Each row of a before or after table is a point. One or more steps were done to the points. Then noise was added and the rows were shuffled. The steps act on columns, c1 being the first. What was done? A step turns or swaps two columns, mirrors them in a line or flattens them onto one, adds a multiple of one to another, or multiplies or shifts one. Angles are multiples of 10 degrees, from the lower column toward the higher: turns from -170 to 170, lines from 10 to 170 but not 90. Use the fewest steps. Two steps may share a column if one is a turn and the other turns, adds or multiplies; they go together, in the order done. Otherwise the lowest column goes first.

Before (14 x 2):
[[ 0.19  0.21]
 [ 0.46  0.05]
 [ 0.40  0.14]
 [ 0.13 -0.39]
 [-0.03  0.22]
 [ 0.12 -0.02]
 [ 0.07 -0.38]
 [-0.07  0.22]
 [ 0.13  0.02]
 [-0.20  0.54]
 [-0.21 -0.02]
 [-0.36  0.32]
 [-0.21 -0.42]
 [ 0.12  0.18]]
After (14 x 2):
[[ 0.32  0.02]
 [-0.53 -0.02]
 [ 0.18 -0.39]
 [ 0.30 -0.02]
 [ 0.31 -0.39]
 [ 0.30  0.19]
 [-0.49  0.54]
 [ 1.00  0.15]
 [-0.16  0.23]
 [-0.06  0.22]
 [ 1.14  0.04]
 [-0.91  0.32]
 [-0.53 -0.43]
 [ 0.47  0.21]]
Steps: multiply c1 by 2.5

Before (14 x 4):
[[ 0.17  0.65 -0.50  0.01]
 [-0.03 -0.20 -0.22 -0.10]
 [-0.43 -0.16 -0.39 -0.47]
 [ 0.42 -0.29 -0.36 -0.46]
 [-1.22 -0.15 -0.50  0.47]
 [ 0.37  0.05  0.25 -0.29]
 [-0.27 -0.22 -0.47 -0.11]
 [ 0.35  0.99 -0.19  0.25]
 [-0.26 -0.21 -0.44  0.23]
 [ 0.21  0.00 -0.38 -0.22]
 [ 0.12 -0.30  0.11  1.31]
 [ 0.46 -0.15 -0.01  0.24]
 [ 0.13 -0.16 -0.51 -0.26]
 [-0.55 -0.12  0.66  0.12]]
After (14 x 4):
[[ 0.10 -0.24 -0.52 -0.15]
 [ 0.04  0.84 -0.22  0.47]
 [ 0.07 -0.19 -0.22 -0.10]
 [-0.12 -0.04  0.74  0.00]
 [ 0.02  0.37  0.07  0.21]
 [ 0.10 -0.07 -0.37 -0.01]
 [ 0.09 -0.33 -0.31 -0.17]
 [ 0.02  0.00 -0.12  0.00]
 [-0.04 -0.08  0.18 -0.07]
 [ 0.06  0.10 -0.26  0.03]
 [ 0.05 -0.44 -0.40 -0.23]
 [ 0.06 -0.11 -0.39 -0.10]
 [ 0.10  0.49 -0.48  0.30]
 [ 0.07 -0.19 -0.43 -0.14]]
Steps: flatten c1 and c3 onto the line at 100 degrees; flatten c2 and c4 onto the line at 30 degrees

Before (13 x 8):
[[ 0.49 -0.30  0.09 -0.46  0.05  0.03  0.38 -1.14]
 [ 0.39  0.30  0.34  0.02  0.08  0.34  0.26 -0.06]
 [-0.20 -0.19 -0.12 -0.19 -1.28  0.49  0.29 -0.16]
 [ 0.02 -0.18  0.21 -0.45 -0.46 -0.37  0.37 -0.04]
 [ 0.53 -0.21 -0.44 -0.48 -0.16  0.11  0.23  0.24]
 [-0.10  0.35  0.30  0.23  0.11  0.31  0.33  0.16]
 [-0.04 -0.16 -0.04 -0.38 -0.10  0.28  0.29  0.18]
 [-0.13 -0.06  0.30 -0.41 -0.14  0.35  0.35  0.19]
 [ 0.14  0.15  0.20 -0.49 -1.36  0.19  0.04  0.24]
 [ 0.41  0.47  0.31  0.06  0.05  0.15 -0.80 -0.44]
 [ 0.31  0.93 -0.21 -0.14  0.11 -0.38  0.39 -0.27]
 [ 0.20 -0.30 -0.40  0.02  0.11  0.39 -0.25  0.08]
 [ 0.17 -0.35  0.17 -0.02 -0.31  0.15  0.46  0.07]]
After (13 x 8):
[[-0.20 -0.15 -0.13 -0.18 -1.29  0.49  0.28 -0.18]
 [ 0.14  0.24  0.19 -0.48 -1.36  0.18  0.04  0.15]
 [-0.10  0.18  0.29  0.23  0.12  0.30  0.33  0.36]
 [ 0.39 -0.06  0.34  0.04  0.07  0.35  0.26  0.30]
 [ 0.40 -0.44  0.32  0.06  0.06  0.16 -0.80  0.47]
 [-0.14  0.20  0.31 -0.42 -0.13  0.35  0.35 -0.06]
 [ 0.20  0.09 -0.40  0.02  0.11  0.40 -0.23 -0.28]
 [ 0.17  0.07  0.17 -0.02 -0.30  0.15  0.46 -0.35]
 [ 0.01 -0.05  0.21 -0.46 -0.46 -0.37  0.37 -0.17]
 [ 0.53  0.24 -0.45 -0.49 -0.16  0.11  0.24 -0.21]
 [ 0.31 -0.27 -0.20 -0.14  0.11 -0.39  0.37  0.94]
 [-0.04  0.19 -0.03 -0.38 -0.09  0.28  0.30 -0.17]
 [ 0.48 -1.15  0.09 -0.47  0.05  0.03  0.38 -0.31]]
Steps: swap c2 and c8

Before (8 x 12):
[[ 0.44  0.12 -0.14 -0.43 -0.10  0.01 -0.15  0.32 -0.17  0.16 -0.20 -0.03]
 [ 0.24 -0.92  0.03  0.28 -0.24  0.04 -0.49 -0.66  0.02 -0.74 -0.76  0.42]
 [ 0.31  0.20 -0.26 -0.46  0.48 -0.69  0.06 -0.07 -0.43  0.43  0.14 -0.08]
 [-0.30  0.09  0.01 -0.38  0.01  0.13  0.17 -0.41  0.50 -0.57 -0.43 -0.09]
 [-0.40  0.14  0.04  0.24 -0.14  0.20 -0.11 -0.03  0.08 -0.48 -0.09 -0.41]
 [-0.31  0.20  0.01 -0.43 -0.31  0.21 -0.17 -0.64  0.16 -0.11  0.06 -0.58]
 [ 0.45 -0.85 -0.29 -0.07 -0.20  0.08  0.05 -0.57 -0.28 -0.97 -0.28  0.17]
 [-0.02  0.80 -0.22 -0.44  0.33  0.13  0.56 -0.40 -0.43  0.82  0.22 -0.16]]
After (8 x 12):
[[ 0.14  0.21 -0.25 -0.45  0.48 -0.69  0.07 -0.08  0.08  0.43  0.14 -0.06]
 [-0.17  0.79 -0.24 -0.45  0.32  0.15  0.57 -0.40 -0.04  0.81  0.22 -0.17]
 [ 0.24 -0.92  0.02  0.29 -0.24  0.06 -0.49 -0.66  0.07 -0.74 -0.74  0.41]
 [ 0.33  0.13 -0.16 -0.43 -0.14 -0.01 -0.14  0.29  0.12  0.16 -0.19 -0.02]
 [-0.20  0.18  0.03 -0.41 -0.28  0.21 -0.15 -0.61 -0.07 -0.09  0.06 -0.57]
 [-0.09  0.10  0.04 -0.38  0.02  0.15  0.15 -0.40 -0.05 -0.57 -0.43 -0.09]
 [ 0.29 -0.85 -0.31 -0.09 -0.22  0.07  0.01 -0.56  0.08 -0.99 -0.26  0.13]
 [-0.34  0.15  0.08  0.27 -0.11  0.20 -0.11 -0.03 -0.12 -0.47 -0.08 -0.39]]
Steps: flatten c1 and c9 onto the line at 20 degrees

Before (14 x 18):
[[ 0.13  0.20  0.33  0.39 -0.84 -0.30  0.05 -0.03 -0.04 -0.29  0.33  0.22
   0.22  0.25 -0.51 -0.16 -0.13 -0.56]
 [ 0.45  0.15 -0.18  0.06 -0.67 -0.37 -0.57  0.12 -0.15 -0.07  0.45 -0.21
   0.32 -0.54  0.16 -0.39  0.23  0.10]
 [-0.35  0.70  0.07 -0.44  0.10  0.51 -0.20 -0.27 -0.48  0.04 -0.10 -0.25
  -0.28  0.09 -0.31  0.56 -0.11  0.12]
 [-0.13  0.82  0.36 -0.50  0.15  0.69  0.03  0.08 -0.45  0.52 -0.71 -0.05
   0.43  0.16 -0.12  0.03  0.05 -0.25]
 [-0.19  0.74 -0.50  0.28 -0.09  0.67 -0.29 -0.89 -0.35  0.44 -0.47  0.58
  -0.17 -0.37  0.16 -0.39  0.27  0.32]
 [ 0.04 -0.04  0.50 -0.06  0.26  0.38  0.10  0.05 -0.17 -0.27 -0.19  0.67
  -0.24 -0.15 -0.25 -0.11 -0.50 -0.37]
 [-0.48  0.25  0.52 -0.42  0.04  0.67  0.47  0.05 -0.18 -0.61 -0.52 -0.21
   0.18 -0.33  0.35  0.29  0.26  0.22]
 [-0.36  0.51  0.53  0.39 -0.67  0.36  0.32  0.27 -0.15  0.22  0.00  0.73
   0.00  0.23 -0.25  0.43  0.20  0.31]
 [-0.37 -0.03  0.36 -0.68 -0.52 -0.09 -0.39 -0.06 -0.01  0.17 -0.13 -0.39
  -0.18  0.00 -0.43  0.24 -0.07 -0.59]
 [-0.39 -0.06 -0.15 -0.64 -0.36 -0.19  0.45 -0.38 -0.36  0.20  0.17 -0.11
   0.00  0.55 -0.18  0.41  0.19  0.39]
 [ 0.60 -0.09 -0.21  0.04 -0.80 -0.12  0.41  0.07 -0.01 -0.43 -0.51  0.74
  -0.30 -0.51  0.38  0.24  0.01  0.05]
 [-0.50  0.04 -0.47  0.41 -0.07  0.00  0.44 -0.11 -0.30  0.47 -0.12  0.13
   0.05  0.08 -0.58 -0.22 -0.27  0.01]
 [-0.42 -0.22 -0.14  0.40 -0.33  0.37  0.38 -0.01 -0.01  0.09 -0.34 -0.13
  -0.31  0.27  0.49 -0.64 -0.72 -0.05]
 [-0.53  0.18  0.20  0.28  0.23  0.09 -0.17 -0.23 -0.35 -0.34  0.48  0.19
   0.77  0.41  0.56  0.50 -0.18 -0.49]]
After (14 x 18):
[[-0.35 -0.01  0.35 -0.68 -0.13 -0.12 -0.41 -0.04 -0.07  0.17 -0.52 -0.01
  -0.19 -0.02 -0.42 -0.66 -0.06 -0.59]
 [ 0.58 -0.08 -0.22  0.05 -0.50 -0.12  0.40  0.05  0.13 -0.42 -0.84  0.02
  -0.32 -0.49  0.39  0.32 -0.01  0.04]
 [-0.19  0.74 -0.49  0.26 -0.48  0.66 -0.27 -0.89 -0.25  0.44 -0.08 -0.06
  -0.19 -0.36  0.15  0.10  0.27  0.32]
 [-0.47  0.23  0.51 -0.41 -0.51  0.66  0.47  0.05 -0.20 -0.62  0.04 -0.03
   0.18 -0.32  0.34  0.62  0.26  0.22]
 [ 0.04 -0.05  0.50 -0.07 -0.19  0.39  0.10  0.06 -0.06 -0.24  0.26 -0.02
  -0.25 -0.15 -0.25 -0.69 -0.49 -0.35]
 [ 0.12  0.17  0.33  0.37  0.32 -0.30  0.05 -0.03  0.01 -0.28 -0.82  0.00
   0.22  0.26 -0.51 -0.97 -0.14 -0.53]
 [-0.39 -0.08 -0.13 -0.64  0.15 -0.18  0.45 -0.39 -0.35  0.21 -0.36 -0.07
   0.00  0.54 -0.18  1.01  0.15  0.39]
 [ 0.44  0.17 -0.18  0.06  0.43 -0.38 -0.58  0.11 -0.19 -0.07 -0.67 -0.03
   0.31 -0.55  0.15 -0.22  0.20  0.11]
 [-0.42 -0.23 -0.13  0.40 -0.31  0.39  0.40 -0.01 -0.06  0.09 -0.33  0.00
  -0.31  0.26  0.51 -0.70 -0.72 -0.06]
 [-0.51  0.04 -0.47  0.41 -0.11  0.01  0.45 -0.10 -0.25  0.45 -0.07 -0.07
   0.03  0.08 -0.59 -0.22 -0.29  0.01]
 [-0.13  0.81  0.38 -0.49 -0.73  0.70  0.03  0.08 -0.44  0.50  0.14 -0.08
   0.45  0.17 -0.12 -0.34  0.05 -0.25]
 [-0.52  0.19  0.20  0.29  0.49  0.11 -0.16 -0.22 -0.31 -0.35  0.25 -0.06
   0.76  0.42  0.56 -0.22 -0.15 -0.51]
 [-0.38  0.71  0.09 -0.45 -0.11  0.50 -0.21 -0.25 -0.55  0.08  0.10 -0.10
  -0.28  0.09 -0.33  0.74 -0.13  0.13]
 [-0.38  0.47  0.51  0.37  0.01  0.34  0.33  0.28 -0.02  0.23 -0.67 -0.02
   0.00  0.23 -0.25  0.89  0.20  0.29]]
Steps: swap c5 and c11; flatten c9 and c12 onto the line at 10 degrees; add 1.5 times c18 to c16

Before (9 x 32):
[[-0.32  0.35  0.48 -0.02  0.18  0.19 -0.04  0.40  0.05 -0.20 -0.31 -0.92
  -0.08 -0.48  0.01 -0.25  1.01  0.06  0.00  0.06  0.40 -0.04  0.36 -0.62
   0.18  0.50  0.01 -0.12 -0.28 -0.07  0.08  0.87]
 [ 0.72  0.22  0.13 -0.23 -0.34 -0.09 -0.39  0.64 -0.34  0.45 -0.07  0.65
   0.53  0.25  0.07 -0.16 -0.03 -0.91  0.02 -0.14  0.18  0.26 -0.13 -0.25
  -0.14 -0.42 -0.09 -0.33 -0.15 -0.02 -0.26 -0.09]
 [-0.28  0.01  0.26 -0.15  0.17  0.15 -0.05  0.31 -0.06 -0.07 -0.21  1.51
  -0.62 -0.51 -0.12 -0.76  0.07 -0.13 -0.01  0.28  0.31  0.38  0.38 -0.52
  -0.13 -0.27  0.04 -0.26 -0.27  0.06 -0.05 -0.28]
 [-1.10 -0.81 -0.16 -0.19  0.11  0.10 -0.20  0.64 -0.36 -0.01  0.09 -0.73
   0.33 -0.28  0.18 -0.08 -0.06 -0.16 -0.73  0.43  0.09  0.00 -0.13 -0.24
  -0.22 -0.37  0.97 -0.39 -0.42  0.37 -0.69  0.56]
 [-0.34  0.34 -0.08 -0.02  0.09 -0.05 -0.01  0.16  0.03 -0.29  0.70 -0.09
   0.55 -0.14  0.02 -0.08  0.25  0.01 -0.07  0.40  0.29 -0.20 -0.14  0.54
  -0.08 -0.09 -0.10 -0.29 -0.39  0.51  0.23 -0.22]
 [ 0.17  0.22  0.27  0.15  0.34 -0.03  0.03  0.10  0.03 -0.03 -0.18 -0.49
   0.24 -0.53 -0.13 -0.09  0.23 -0.23 -0.06  0.40  0.00  0.37  0.18 -0.66
  -0.13 -0.44 -0.11 -0.03  0.11  0.03 -0.03 -0.12]
 [ 0.46  0.08  0.21 -0.14  0.27  0.20  0.94  0.08 -0.41 -0.13 -0.40  0.71
   0.49 -0.04  0.11 -0.85  0.19  0.12 -0.08  0.03  0.79  0.20  0.53 -0.37
   0.42  0.08  0.16 -0.17 -0.23  0.43 -0.23 -0.06]
 [ 0.63  0.07  0.40 -0.16  0.38 -0.14 -0.32  0.29 -0.30  0.02 -0.06 -0.55
  -0.21 -0.51  0.22 -0.30  0.01 -0.28  0.01  0.16  0.46  0.24 -1.08 -0.21
   0.11  0.09 -0.10  0.10  0.40  0.16  0.06 -0.08]
 [ 0.52  0.31  0.10 -0.20  0.37 -0.10 -0.37  0.25  0.00  0.70 -0.08 -0.91
   0.57  0.69 -0.17 -0.39 -0.09 -0.69 -0.07 -0.61  0.05  0.17  0.37  0.21
  -0.24  0.05  0.25 -0.27 -0.43  0.59  0.08 -0.21]]
After (9 x 32):
[[ 0.70  0.22  0.11 -0.23 -0.37 -0.09 -0.37  0.64 -0.36  0.44 -0.07  0.68
   0.54  0.26  0.03 -0.16  0.03 -0.92  0.02 -0.13  0.20  0.24 -0.13 -0.26
  -0.15 -0.42 -0.07 -0.84 -0.13 -0.05 -0.25 -0.11]
 [-1.09 -0.79 -0.19 -0.19  0.12  0.08 -0.23  0.64 -0.34  0.01  0.10 -0.74
   0.37 -0.26  0.17 -0.09  0.02 -0.16 -0.73  0.42  0.05 -0.01 -0.13 -0.25
  -0.22 -0.41  0.93 -0.90 -0.40  0.33 -0.67  0.56]
 [-0.31 -0.03  0.30 -0.17  0.17  0.17 -0.04  0.28 -0.01 -0.07 -0.21  1.53
  -0.59 -0.51 -0.12 -0.81  0.25 -0.14 -0.01  0.31  0.32  0.35  0.38 -0.51
  -0.15 -0.26  0.02 -0.75 -0.26  0.06 -0.03 -0.28]
 [-0.36  0.34 -0.06 -0.02  0.08 -0.05 -0.01  0.14  0.03 -0.28  0.72 -0.08
   0.54 -0.15  0.00 -0.08  0.10 -0.02 -0.07  0.40  0.33 -0.20 -0.14  0.58
  -0.09 -0.10 -0.09 -0.77 -0.42  0.52  0.25 -0.19]
 [ 0.18  0.23  0.22  0.13  0.33  0.00  0.06  0.09  0.00 -0.01 -0.16 -0.50
   0.19 -0.49 -0.11 -0.07  0.43 -0.18 -0.07  0.41 -0.03  0.40  0.24 -0.71
  -0.14 -0.42 -0.12 -0.54  0.13  0.04 -0.04 -0.15]
 [ 0.62  0.11  0.37 -0.17  0.37 -0.16 -0.34  0.31 -0.27  0.01 -0.06 -0.54
  -0.19 -0.46  0.20 -0.32  0.03 -0.30  0.02  0.15  0.44  0.23 -1.10 -0.17
   0.12  0.07 -0.10 -0.41  0.43  0.19  0.05 -0.09]
 [ 0.51  0.29  0.06 -0.21  0.40 -0.06 -0.39  0.22  0.00  0.68 -0.09 -0.87
   0.57  0.69 -0.20 -0.37 -0.15 -0.68 -0.08 -0.62  0.06  0.14  0.37  0.19
  -0.24  0.04  0.22 -0.77 -0.45  0.57  0.06 -0.21]
 [ 0.46  0.10  0.23 -0.16  0.23  0.20  0.96  0.09 -0.40 -0.15 -0.38  0.69
   0.48 -0.02  0.11 -0.84  0.30  0.15 -0.06  0.03  0.80  0.19  0.55 -0.37
   0.43  0.06  0.19 -0.69 -0.22  0.39 -0.24 -0.08]
 [-0.31  0.34  0.48 -0.04  0.16  0.19  0.01  0.39  0.07 -0.22 -0.30 -0.94
  -0.11 -0.49  0.00 -0.23  1.21  0.10 -0.01  0.06  0.39 -0.04  0.35 -0.61
   0.15  0.52  0.03 -0.61 -0.29 -0.06  0.09  0.88]]
Steps: add -0.3 times c24 to c17; shift c28 by -0.50
